Each row is a point. Each copy is the shape, with its points in the same order, turned, moved and blurred by noise. Is it also mirrored, or only turned?

Shape (6 x 3):
[[ 58  10 -12]
 [-57  17  33]
 [-13  70  34]
 [ -5 -17 -35]
 [ 34   9 -22]
 [ 16 -44  51]]
Copy 1 (6 x 3):
[[ 47  37 -27]
 [-38 -12  45]
 [-37  53  27]
 [ 14 -27 -30]
 [ 30  19 -31]
 [ 57 -14  49]]
Copy 1 is: only turned
Copy 2 (6 x 3):
[[ 74  -6  -2]
 [-29   0  65]
 [ 30  27  84]
 [  5   6 -20]
 [ 54   5  -6]
 [ 20 -77  24]]
Copy 2 is: only turned
Copy 3 (6 x 3):
[[-43 -20 -25]
 [ 35  54  38]
 [-28  59  37]
 [ 23   9 -44]
 [-25  -4 -31]
 [ 26 -44  36]]
Copy 3 is: mirrored
Copy 4 (6 x 3):
[[-63  -1 -61]
 [  2  31  38]
 [-30  75   1]
 [  2 -25 -35]
 [-37  -1 -57]
 [-66 -35  27]]
Copy 4 is: mirrored

Shape (8 x 4):
[[ 74  18  10  53]
 [ 49 -11  17  27]
 [ 62   3   6 -16]
 [ 37 -22  23 -14]
 [-82  60  27   6]
 [ 75 -11 -21 -14]
 [ 66  -3 -20   3]
 [-62 -16 -17 -15]]
Copy 1 (8 x 4):
[[ 31  10 -24  58]
 [ 46  -7  -9  32]
 [ 49  25 -15  -8]
 [ 34 -15   0 -16]
 [-57  19 113  -7]
 [ 50  19 -46 -14]
 [ 40  11 -38   2]
 [-51 -21  42 -57]]
Copy 1 is: only turned
Copy 2 (8 x 4):
[[ 33  -5   9  73]
 [ 16 -17  20  30]
 [ 55 -10   5   5]
 [ 21 -30  29 -10]
 [-46 101  45 -36]
 [ 49 -30 -22   9]
 [ 38 -20 -23  19]
 [-51  21  -2 -61]]
Copy 2 is: only turned

Shape (9 x 6):
[[-44  -9   7 -29 -36 -63]
 [-55  39   2   4  15 -11]
 [-12 -25 -54 -18  51  79]
 [ 22  40 -34  14  61  21]
 [ -5 -69  19  63  19  32]
 [  1  33 -20 -22 -52  33]
 [ 35 -47 -37  11  -7 -34]
 [ 18 -45  22  11 -53 -12]
 [-16 -14 -25  33 -41 -54]]
Copy 1 (9 x 6):
[[  2  -9   8 -34 -41 -78]
 [-41  14  -6 -31  30 -36]
 [-22 -22 -79 -35  26  69]
 [  6  50 -71 -21  48  14]
 [ 12 -67 -39  58  46   0]
 [-26  44   0   3 -42  25]
 [ 46 -16 -69  16 -33 -25]
 [ 36 -25  -1  46 -31 -27]
 [-12  -1 -37  19 -37 -77]]
Copy 1 is: only turned
Copy 2 (9 x 6):
[[ -22   -1   12  -26  -25  -65]
 [ -23    2   50   28   18  -14]
 [   0  -42  -45   14   93   41]
 [  43   14    5   69   47   27]
 [  62 -110   21    2   22    2]
 [ -35   -8  -36   35  -34   22]
 [  67  -25  -33    9   -1  -51]
 [  38  -58  -10  -17  -56  -17]
 [   8  -39    5   31  -31  -69]]
Copy 2 is: only turned
Copy 3 (9 x 6):
[[-51 -28  25 -46   0 -48]
 [-34  22 -19 -22 -45 -13]
 [ -4  35 -71  35  49  43]
 [ 50  51 -43   9 -13   2]
 [ 18 -69 -43   0  -5  65]
 [-23   7   7  63  -3 -40]
 [ 37 -50 -21 -19  40 -35]
 [  1 -77  25  12   9 -11]
 [ -8 -60 -20 -24 -17 -59]]
Copy 3 is: mirrored

Shape (11 x 8):
[[ 28 -23  19  32  45  -4  11 -43]
 [-16 -12  10  10  26  53  45 -29]
 [ 14  73 -12  58  -9 -36  -4 -36]
 [-47   6   0  27  32 -41  26 -58]
 [  8 -25  11 -29  29  67 -63 -63]
 [ 47  34  60  -3 -13 -40  -5 -40]
 [ 46   7 -34 -12 -43 -17 -19  -4]
 [-63  55  45  49   6 -50  13  45]
 [ 21   3 -25   4  -8  24  54  13]
 [-36  48  61  -4  28  59  50  53]
 [ 54  59 -26 -23   6   1  36  36]]
Copy 1 (11 x 8):
[[ 30 -49  23 -22  30  16  38  -4]
 [-24 -10  16 -25  25  52  29  37]
 [-11  19  25  27  18 -63  68 -26]
 [-42 -30  11 -43  -7 -16  49 -26]
 [ 25  11  51  -6  57  81 -30 -52]
 [ 35 -19  70  23 -24 -36  13 -12]
 [ 37  17 -11  62 -16  13  34 -31]
 [-42  19 -15 -31 -11 -99 -10  28]
 [ 12  20 -17  17  -5  30  54  43]
 [-16  52  29 -38   5  -7 -21 100]
 [ 61  69  -3  13 -19  -6  57  36]]
Copy 1 is: only turned
Copy 2 (11 x 8):
[[ -10   23   13   67   27   25  -10  -21]
 [ -49   40    0   25   -2   25   -4   31]
 [  -1   16  -55   97   15  -47   49  -16]
 [ -47    4   12   85  -22  -38  -11  -19]
 [  55   21  -20   18  -17   40  -64   29]
 [  44   38   13   39   35  -51   31  -33]
 [  33  -45  -34   19   31  -11   48    0]
 [ -41   11   19  104   40 -100   30   63]
 [ -46   -2  -24    7   34   11   44   24]
 [ -58   74    2   12   55  -42    3   97]
 [ -27    0  -63   -3   84  -33   40    8]]
Copy 2 is: only turned
Copy 3 (11 x 8):
[[ 21 -46  35 -32  49  -1  16 -10]
 [ 38 -24   6 -14  -3  44  38 -31]
 [ 27   5  36  42  57 -17 -67 -21]
 [ 11 -28  70  50  31  -1  27 -33]
 [ 59 -69 -30  -1   9   7  32  67]
 [ 14 -39  62 -21   1 -27 -66  16]
 [ -5 -11 -35   1   3 -59 -40  -4]
 [-53  43  73  43  17  51 -36  -9]
 [ 13  18 -20 -24 -10  -2   3 -51]
 [ 15  53  32 -27 -42  91   0   1]
 [ 24  65  -3 -34 -10 -36 -30 -20]]
Copy 3 is: mirrored

Shape (12 x 9):
[[ -6  -7 -36   7 -17   7  16  53 -49]
 [ 44  16  49 -85 -11 -10  52 -10 -14]
 [-81 -52 -13  11 -12 -62 -50  27  42]
 [-43 -71 -34   5   1 -21 -38  31  70]
 [  0  71 -12  36 -16 -15  42  -9 -54]
 [ 11 -52   5  -6 -18 -62 -59  -7  15]
 [-17 -33  17 -10  25 -31  -1 -50 -42]
 [-17  23  15 -52  20 -11 -14 -58 -34]
 [  8  29 -54  -3 -45   8  35 -24 -34]
 [ 12  21 -16  37 -11  39  -4  40  -2]
 [-13  -2  48 -20 -38  17  34 -50 -35]
 [ 24  50 -51  69  22 -22  73 -29 -54]]
Copy 1 (12 x 9):
[[  2 -51 -29 -39 -23  -3 -25  17  33]
 [ 40  65  66  -1 -29  -8 -33   8  -7]
 [-82 -47  16 -48  30  50   8 -73 -21]
 [-29 -74  28  -9  43  67  36 -77  -9]
 [-35  18 -42  23   3 -32 -27  52  44]
 [-40 -24  48  14  10  35 -54 -67 -19]
 [-24   4  -2   5  -3 -50 -24 -51 -47]
 [  1  51  -7  -6  34 -36 -42 -24 -43]
 [  9  21 -66  24 -21  16 -21  12  33]
 [  3 -46  -4  23  27  19 -14  47  20]
 [  6  43   9  15 -42  -8 -13  28 -53]
 [-36  -5 -63  67  -8 -62  -6  16  68]]
Copy 1 is: only turned
Copy 2 (12 x 9):
[[ -7  13 -54  14 -17 -33  22 -45 -44]
 [ 19  52  36 -74 -58 -21  -7 -54  26]
 [-64 -59  35  50  33 -12  50  12  -6]
 [-50 -46  -6  20  56 -15  44  22  34]
 [ 46  41 -12  52 -74  -2 -16 -32 -46]
 [-66 -60  18   1 -17 -10 -15  -9  29]
 [  6 -33  33  22 -20   4 -12 -82  23]
 [ 45 -16  60  -1 -20 -30 -34 -58   3]
 [ 43  21 -31  35 -58 -62   3 -24   1]
 [ 29   4 -60   3  -8   4   2  10 -36]
 [ 56 -18  24 -16 -72   0  28 -55  13]
 [ 49  63 -46  94 -55  13 -37 -52  -5]]
Copy 2 is: mirrored
Copy 3 (12 x 9):
[[-30 -31  44  58 -12 -21 -35  53 -13]
 [ -7  18  28  32  75  49  15 -28 -38]
 [-98 -10  23 -49 -51 -57 -30 -16  42]
 [-64 -15  12 -32 -62 -35  22   4  63]
 [ 14  10 -10  50  23 -28 -85  40 -49]
 [-61  43  37  14 -41 -30  -8 -51  37]
 [-14 -23  10  38  14 -46 -24 -67   0]
 [-23 -19 -20  38   8   9 -39 -68 -41]
 [-20   8 -16  64  -1 -32 -14  40 -62]
 [ 18  -5  25  24 -47   3 -35  54 -11]
 [ 15 -13  26  11  30 -27 -11 -36 -72]
 [ 35  12 -43  92  33 -67 -65  55 -10]]
Copy 3 is: mirrored
